Each row of a before or after table is a point. One or more steps were done to the points. Then noise was added and the rows were shuffled. The steps act on how far a point lies along the listed directions, d1 being the first. Write out the steps. A step turns or swaps two directions, mirrors them in a line or flattens them onto one, adds a multiple of one to another, or multiplies one. Angles are multiples of 10 degrees, from the lower direction toward the higher: turns from -170 to 170, lines from 10 to 170 but not 90. Use the fewest steps. Two steps may share a direction if one is a turn and the other turns, adds or multiplies; they go together, in the order done. Otherwise the lowest direction goes first.

Directions:
(1): 62 -24 -27
(2): -5 47 -54
(3): -36 -49 -39
Before (13 x 3):
-1 -8 -25
19 -2 -31
8 43 -66
18 3 -3
11 48 -52
15 -12 -24
-4 47 -75
-84 73 61
-25 28 -30
18 -12 -9
-136 70 28
5 -8 -36
21 5 -1
After (13 x 3):
13 -22 -25
-148 38 28
-38 -13 -21
4 -33 -19
16 4 -15
-34 -36 -75
15 2 -13
15 -25 -13
19 -11 -5
-98 75 22
-18 -14 -69
-21 -28 -71
0 -25 -9
Steps: turn d2 and d3 by 60 degrees

Directions:
(1): 79 12 -12 20 -72 3 39 -15
(2): -52 -4 -61 -52 -34 38 44 -13
(3): -33 -29 12 63 -40 52 -9 58
(4): 2 -31 -34 40 47 -37 76 26
(5): 40 -17 40 -32 46 78 33 6
(6): 33 -32 -76 26 28 33 -53 -28
Before (11 x 8):
-9 19 -11 42 -56 -68 -19 -26
65 27 40 -17 17 -11 -45 -53
9 -25 -78 13 77 6 18 9
22 56 8 -25 -59 1 -51 -34
41 26 43 85 -78 -40 -3 45
96 -7 -26 107 17 2 -50 -11
-45 -10 -55 37 13 6 29 39
14 -32 -74 -37 52 71 -37 -16
21 -2 -62 -15 20 47 -33 -42
-20 -32 -95 -13 38 42 -13 -33
-38 -13 34 49 -20 -37 -54 -13
After (11 x 8):
-67 39 -51 -59 -77 12 -8 -21
41 -24 -21 31 75 10 -59 -16
5 -9 -17 38 -78 -16 -28 -44
2 3 -130 -24 -21 57 -3 -62
-56 -6 -66 32 -42 -38 -29 -29
59 -30 -9 29 59 39 -43 23
-57 -13 -27 50 -27 42 -7 48
65 11 -38 -8 67 -26 -11 -30
14 -29 -39 43 47 38 -34 7
26 44 -8 -18 32 -31 -55 -36
-12 -34 -30 41 -29 51 74 20
Steps: turn d1 and d2 by 130 degrees; mirror d3 and d4 in the line at 130 degrees; add -0.5 times d5 to d6

Directions:
(1): 92 6 34 22 -35 31 2 39 -68 -48 -15 -43 5 -36
(2): 3 46 34 -36 -34 26 -97 18 -14 31 -30 44 47 44
(3): 5 10 -52 2 4 -1 -58 5 -32 15 31 61 -62 -91
(4): -17 58 10 124 28 19 -26 -6 -3 28 4 -27 -29 28
Before (9 x 14):
-4 31 -13 85 28 1 -1 -14 18 3 50 -22 -76 2
23 -28 5 51 -3 -2 107 -42 0 -55 17 -98 -10 -7
-58 -46 -41 -55 20 -62 35 -48 28 -34 25 6 -44 -46
19 63 48 50 -19 23 -76 9 -27 22 -35 -12 3 58
-33 8 -12 26 28 -10 37 -22 59 39 -5 27 -37 4
33 6 20 5 -19 6 15 -9 -9 -8 21 0 5 10
88 35 64 -100 -108 27 -100 54 -40 -22 -61 53 75 6
-105 -56 -39 -87 32 -55 32 -28 45 38 36 61 -14 20
2 -1 -19 48 24 -6 1 0 8 -6 50 -8 -27 -28
After (9 x 14):
-21 -17 -15 -27 18 -10 45 -22 71 25 -1 42 -29 -10
48 8 5 -84 -52 6 -75 27 -47 -3 -22 43 7 -21
-127 -3 -12 40 60 -37 25 -33 58 61 39 13 -25 72
30 8 9 12 -20 6 1 -16 -15 -10 31 7 -4 -10
17 -48 -22 -88 -6 -26 55 -11 20 -35 40 0 -29 -14
-74 -10 -1 45 34 -36 53 -47 54 -27 11 -51 -27 33
7 -36 -4 -28 5 -17 39 -2 24 -30 32 -14 12 -13
66 115 84 57 -70 57 -116 37 -45 9 -67 8 55 55
30 -30 -49 51 2 -10 43 -29 -29 -48 45 -32 -66 -101
Steps: turn d3 and d4 by -160 degrees
